Each point is reached from the start by the listed moves, each made once or not at all, plus a little noise. Say if it took an odd or an even number of moves. Then give how often each move was made.

Moves:
(1): [-1.6 -3.9 -1.6]
(2): [ 3.9 -4.9  4.1]
Start: [-1.3  2.5  5.2]
Points:
[ 1.1 -6.4  7.7] => even (1, 1)
[-1.1  2.4  5.3] => even (0, 0)
[ 2.6 -2.3  9.3] => odd (0, 1)

Moves:
(1): [ 3.0  5.6  0.3 -2.0  0.1 -3.1  4.0  4.5  1.9]
(2): [ 0.6 -0.4 -1.4  2.6 -3.0 -0.5 -3.7 -1.7  2.3]
(3): [ 2.6  4.9 -1.9 -0.1  0.5  1.9 -4.8 -0.4  2.4]
(4): [-3.9  4.1 -0.2 -0.3  0.6  4.7 -2.1  2.7 -3.4]
(5): [ 6.6  0.3  3.4  3.3  4.0  5.2  3.1 -0.6  0.8]
(6): [ 0.3  0.0 -1.2 -4.2  1.1  3.5  0.7 -2.6  0.3]
Start: [ 0.8  1.0  1.4 -1.8 -2.1 -1.1 -0.2 -0.8 -0.2]
Points:
[ 9.7 15.9  1.9 -4.9  4.5 11.3  0.5  2.7  1.5] => odd (1, 0, 1, 1, 1, 1)
[ 7.8  1.3  3.4 -2.6  2.9  7.7  3.4 -4.2  0.9] => even (0, 0, 0, 0, 1, 1)
[ 3.8  5.9 -1.8 -6.0 -0.7  4.1 -4.4 -3.6  2.3] => even (0, 0, 1, 0, 0, 1)
[ 6.8 11.2 -1.7 -1.3 -4.4 -2.9 -4.9  1.7  6.5] => odd (1, 1, 1, 0, 0, 0)
[10.7  7.1  3.9 -4.7  3.1  4.5  7.3  0.6  3.2] => odd (1, 0, 0, 0, 1, 1)
[ 6.6 10.2  1.3 -3.4  3.7 13.9 -3.8 -1.3  0.0] => even (0, 0, 1, 1, 1, 1)

Moves:
(1): [ 3.3  0.9 -0.9 -0.8  1.8  4.5 -0.9  0.5  3.6  0.1 -0.8]
(2): [ 1.2  0.2 -2.8  1.0 -1.1  0.6  2.6  1.2 -0.8  0.5 -1.3]
(3): [-5.3  2.2  1.7 -0.8 -4.8 -4.7 -2.0  4.9 -5.9 -1.8 -1.9]
(4): [-2.7 -1.9  2.6  0.7  1.2 -2.2 -0.6  2.2 -3.2 -3.3  2.2]
(5): [ 1.8 -3.3  5.7 -1.4  0.3 -2.3 -2.8  5.5  2.7 -3.7  7.5]
(6): [-0.4  1.1  1.9  1.4  1.3  3.3  2.1 -1.7  0.1  3.7  0.8]
(7): [ 0.3  0.4  0.3 -0.8  1.8  0.6 -2.7  3.4  7.8 -3.9  5.3]
(8): [-2.2  1.4  1.6  3.4  0.8 -5.6  0.8 -0.5 -5.2  1.8 -1.3]
(9): [-0.4  1.1  0.3 -2.2  2.3 -2.1  2.4 -1.8 -4.9  1.7  1.3]
Start: [-1.1 -2.3  2.1 -4.5  1.1 -3.4 -1.4 -1.3  2.6 -5.6 -5.0]
Points:
[ -5.9   0.5   7.5  -4.7   2.5  -1.7  -5.2   8.0   5.4 -10.8   0.6] => odd (1, 0, 1, 1, 0, 1, 1, 0, 0)
[ -4.0  -6.0  11.9  -1.7   3.4 -13.4  -3.6   6.0  -3.0 -10.6   3.2] => odd (0, 0, 0, 1, 1, 0, 0, 1, 0)
[ -4.1  -4.6  12.7  -4.4   7.8 -15.2  -4.0   7.6   0.2 -13.5  10.2] => odd (0, 0, 0, 1, 1, 0, 1, 1, 1)
[ -1.7  -2.5   8.6  -7.3  -1.5  -5.9  -7.2   9.6   2.6 -10.9  -0.2] => odd (1, 0, 1, 0, 1, 0, 0, 0, 0)
[-1.4 -1.2  3.9 -2.9  2.5 -0.2  0.7 -3.2  2.5 -1.9 -4.1] => odd (0, 0, 0, 0, 0, 1, 0, 0, 0)

Moves:
(1): [ 1.2  3.1  3.1  3.1  2.4 -2.0  0.8 -0.1 -1.9  7.6  1.9  1.8 -0.6 -2.9
 -2.5]
(2): [ 0.4  2.0  2.0 -3.7 -2.0 -3.9  0.6 -4.0 -2.2  1.1  1.3  3.6 -0.2  0.8
 -1.5]
(3): [ 1.3  2.1 -0.5  0.2 -0.9 -0.4 -2.1 -4.7  1.3  2.5  0.9  0.7 -1.8  1.3
  0.4]
(4): [ 1.0  4.5  0.6 -2.6 -5.0 -2.3  0.6 -8.6 -1.9 -1.4  0.6  0.0  2.3  1.2
 -0.6]
(5): [ 6.2  3.0 -2.4 -1.9 -1.6 -1.1  1.9 -0.1  1.3 -3.2 -0.6  2.5  1.6  0.8
  3.6]
(6): [ 4.6  2.4 -2.2 -5.5 -1.0 -2.7 -0.8 -1.1 -4.3  1.8 -2.3 -3.0 -1.2  2.1
  1.2]
(7): [ 0.0  1.9  2.3 -0.9 -2.4  2.9  2.1 -0.1 -1.2  2.1  1.7  3.3  4.4  2.3
 -1.3]
(8): [-0.1  1.6 -0.9  7.2 -2.6  1.1 -2.9  1.5  2.0 -0.1  4.9  2.3 -1.8  1.4
  1.4]
(9): [ 0.7 -2.3 -0.8  0.7 -0.7  0.7 -2.1 -3.1 -2.1 -1.0 -0.5 -0.6 -0.8 -0.2
  1.0]
(10): [-9.6  1.2  3.4  3.2  1.9  4.2 -1.7 -0.6 -1.2  2.7  1.7 -0.6 -1.1 -1.8
 -2.3]
(11): [ 3.6  0.6 -3.0  2.1  5.2 -2.4 -1.7 -0.2  1.2 -1.2  2.0 -2.3 -4.8 -1.5
 -1.9]
(12): [-5.9  0.1  1.9  1.5  4.1  0.7 -1.5 -1.6  2.0 -1.2  7.1 -2.6 -0.4  0.1
  0.8]
Start: [ 1.4  1.6 -0.7  3.0 -0.1  3.9  0.9 -0.6 -0.3 -1.7 -3.8 -3.0 -1.7  4.5
  3.6]
Points:
[ 15.9  22.2   1.4  -1.2 -13.4  -4.8   0.9 -17.7  -7.4   9.0   4.6   8.1
   1.1  11.6   4.2] => even (1, 1, 1, 1, 1, 1, 1, 1, 0, 0, 0, 0)
[ -1.3  14.2  -0.7   9.5  -1.9   0.5  -8.0 -22.0   0.2  -3.6  13.3  -0.2
  -8.7   6.6   4.6] => odd (0, 1, 1, 1, 1, 0, 0, 1, 1, 1, 1, 1)
[-8.1  8.2  5.9  8.8 -5.1  8.3 -1.1 -3.8 -2.7  4.2  5.6  5.6 -0.4  7.5
 -0.1] => even (0, 1, 0, 0, 0, 0, 1, 1, 0, 1, 0, 0)

Moves:
(1): [-2.7  1.9  3.4 -1.7 -4.2  0.5  2.1 -2.3  2.5  3.7  0.8  0.8  0.9  4.9
  1.1 -1.2  2.2  7.2  0.8 -1.1 -1.3  0.4]
(2): [ 2.7  0.2  0.0  2.5 -4.3 -1.0 -1.1 -0.8 -1.0  3.3 -1.1  1.9 -1.7 -0.7
  2.0 -1.7  1.6 -0.3 -0.8 -0.9  1.9  0.5]
(3): [-0.9  0.1 -1.6  3.8  0.4 -0.6  2.8 -0.8 -2.6 -4.8  3.4 -1.6 -0.1 -1.0
 -2.7  0.7 -2.1  1.8 -2.7  2.8  1.9  4.7]
(4): [-5.0 -0.4  0.7  4.6  6.0  0.1 -2.1  4.3  1.8  2.6  1.5 -3.2  2.8 -0.5
  0.4  2.8  2.8 -0.5  1.4  0.1  2.8 -0.3]
(5): [ 0.4  1.0  1.7  3.6 -3.2 -1.5 -2.8  4.8 -0.9  0.7 -1.4 -2.4 -1.1 -2.3
 -4.1  0.0  2.8  1.2 -0.2 -0.7 -2.0  3.9]
(6): [ 4.6  2.1  1.2 -0.1  1.4  0.4  7.2  3.2  2.0 -1.1 -4.9 -0.3  1.2 -2.6
 -1.7 -0.2 -0.8  0.0 -1.3 -1.9  4.4  1.2]
(7): [ 2.4 -1.3  2.0  3.2  0.7  1.8  1.3 -2.0 -2.1  2.4 -2.0  1.8  1.2  2.3
 -2.9 -0.3 -1.3 -0.7  1.8 -1.7 -2.6 -0.5]
(8): [-0.8  0.6 -4.4 -3.1  0.9 -2.5 -1.0 -2.8  0.5 -0.1 -1.6  3.6  1.2  0.8
 -3.6  2.2  0.3 -0.4  1.3 -1.6 -2.3 -4.6]
(9): [ 0.4 -2.7 -0.1  0.3 -1.4  1.4  0.2  2.3  2.0 -1.5  2.5 -1.1 -1.1  0.5
  0.9  1.9  0.5 -1.7  2.0  2.6  1.8  2.9]
(10): [ 4.6  2.3  1.6  1.6 -0.6 -0.6 -1.3 -2.1 -0.2 -0.7 -1.0 -0.4  3.4  1.1
 -1.8  0.4 -0.5 -0.2  0.4 -1.8 -1.0 -3.7]
(11): [ 1.6 -2.1 -2.1 -1.7 -0.4  3.4 -1.1  0.4 -1.4  1.2  3.7  0.2  0.4  0.9
 -1.2  3.9 -2.5  3.1 -1.6  0.6 -2.5  3.3]
(12): [-0.7  1.6 -0.1 -0.2 -0.9  0.2  3.7  1.1 -3.1  1.4  3.3  2.2  2.7 -0.6
  1.6  4.4  0.6  0.6 -2.5 -0.6 -0.3 -2.0]
(13): [-1.8  5.4 -1.5 -1.9 -3.1 -0.8  4.8 -5.3 -3.8 -0.8  1.3 -1.2 -0.3  1.3
 -1.5  0.9  0.1  3.2  3.1 -1.7  1.5 -4.2]
(14): [-1.5 -3.5 -3.4  0.6 -0.2  1.4 -0.4 -0.8  2.3 -1.2  2.5 -1.8 -0.1 -1.0
  0.5 -0.8 -2.7  0.3 -1.3 -0.9  1.3 -1.9]
(15): [-2.6  3.1 -1.8 -4.3 -4.3 -2.7  8.1 -2.9 -1.4  1.0 -2.0 -1.7  2.2  1.2
 -4.5  0.9 -5.7 -5.7 -5.2  7.6 -1.6  0.2]
(16): [-0.7 -0.8  0.0 -2.4 -0.2  0.9 -2.5 -0.1 -4.0  1.0  0.1  4.5 -1.8  1.8
 -3.0  1.6 -2.3  1.3 -1.9  0.9  3.7 -1.5]
(17): [-2.1 -2.1  3.9 -0.7 -0.8  0.7  0.2 -3.9  2.8  2.2 -0.4 -2.4  0.4  0.3
 -4.0  0.8  5.0  3.8  2.4  0.7 -2.2 -2.1]
(18): [-3.6  0.9 -1.3 -1.2 -0.6  0.8 -3.8 -4.7  7.3 -0.4 -3.5 -1.4  4.3  0.6
  2.9 -1.4 -3.1 -0.9 -2.3 -3.8 -1.1  0.4]
(19): [-0.7 -2.4 -5.1 -0.9  1.2 -2.5  1.7 -4.3  7.7  0.8 -0.8  0.1 -4.3 -3.0
 -3.6 -2.7 -3.2 -3.4 -5.2 -5.1 -1.4 -1.4]
(20): [-1.1  2.2 -0.6  1.7 -2.1  3.9 -4.1 -0.5  5.6 -1.7 -0.2  0.3  1.0 -1.1
  1.7  3.2 -1.1  3.2 -1.4 -1.6 -3.9 -3.6]
Start: [-0.3  2.2  1.6  1.6  0.8 -0.1  4.1  1.4  0.5  1.0 -2.1 -1.8 -0.1  4.4
 -3.5  1.0 -5.5  1.3 -1.5 -1.9 -0.3 -2.6]
Points:
[ -3.3   5.3   3.1  16.0   0.6   2.3  10.2   3.6  14.4   3.4  -5.6  -6.4
   1.4   1.3 -15.4   3.2  -6.2  10.0  -8.5 -10.9  -2.0   2.1] => even (1, 0, 1, 1, 1, 1, 1, 0, 0, 0, 0, 0, 0, 0, 0, 0, 0, 0, 1, 1)
[ -0.6   3.7   2.6   5.5  -4.2   2.5  12.8 -12.7 -10.5   0.7   5.4  -0.6
   5.3   8.8 -17.2   8.9  -8.6  11.5  -2.3  -4.1   1.9 -13.7] => even (0, 0, 1, 0, 0, 0, 1, 0, 0, 1, 0, 1, 1, 1, 0, 1, 1, 0, 0, 0)
[ -4.0   9.4   3.6   9.3  -6.5   2.4  13.9  -3.5  13.8   1.0  -4.5  -9.7
  15.0   1.8  -8.9  12.5  -8.2   1.3 -11.9   1.5   2.5  -4.5] => odd (0, 1, 1, 1, 0, 1, 0, 0, 1, 1, 0, 1, 0, 0, 1, 0, 1, 1, 0, 1)
[ -8.0   2.0  -1.1  -2.7  -4.7   1.8  10.4 -10.4   5.0   0.1  -1.1  -8.7
   7.2   6.9 -13.0   5.7 -13.7   3.5 -11.0   5.8  -5.5   3.9] => odd (0, 0, 1, 0, 0, 0, 0, 0, 0, 0, 1, 0, 0, 0, 1, 0, 1, 1, 0, 0)
[ -7.6  -1.8  -1.0  10.2   0.7  11.2 -11.1   2.8   9.5   5.9  -1.6  -3.8
   6.5   5.0  -9.2   9.9 -13.1   8.1  -7.1  -9.0  -4.3  -2.5] => even (0, 0, 0, 1, 1, 0, 1, 0, 0, 0, 1, 0, 0, 1, 0, 1, 0, 1, 0, 1)
[ -0.2   9.0  -2.3  -1.1 -17.4  -3.0  13.7  -8.7 -12.5   4.3   4.7  -0.1
   4.3   7.6 -25.7  17.2  -7.7   8.2  -7.1   5.8  -1.3  -5.3] => even (0, 1, 1, 0, 1, 0, 0, 1, 1, 1, 1, 1, 1, 0, 1, 1, 1, 0, 0, 0)
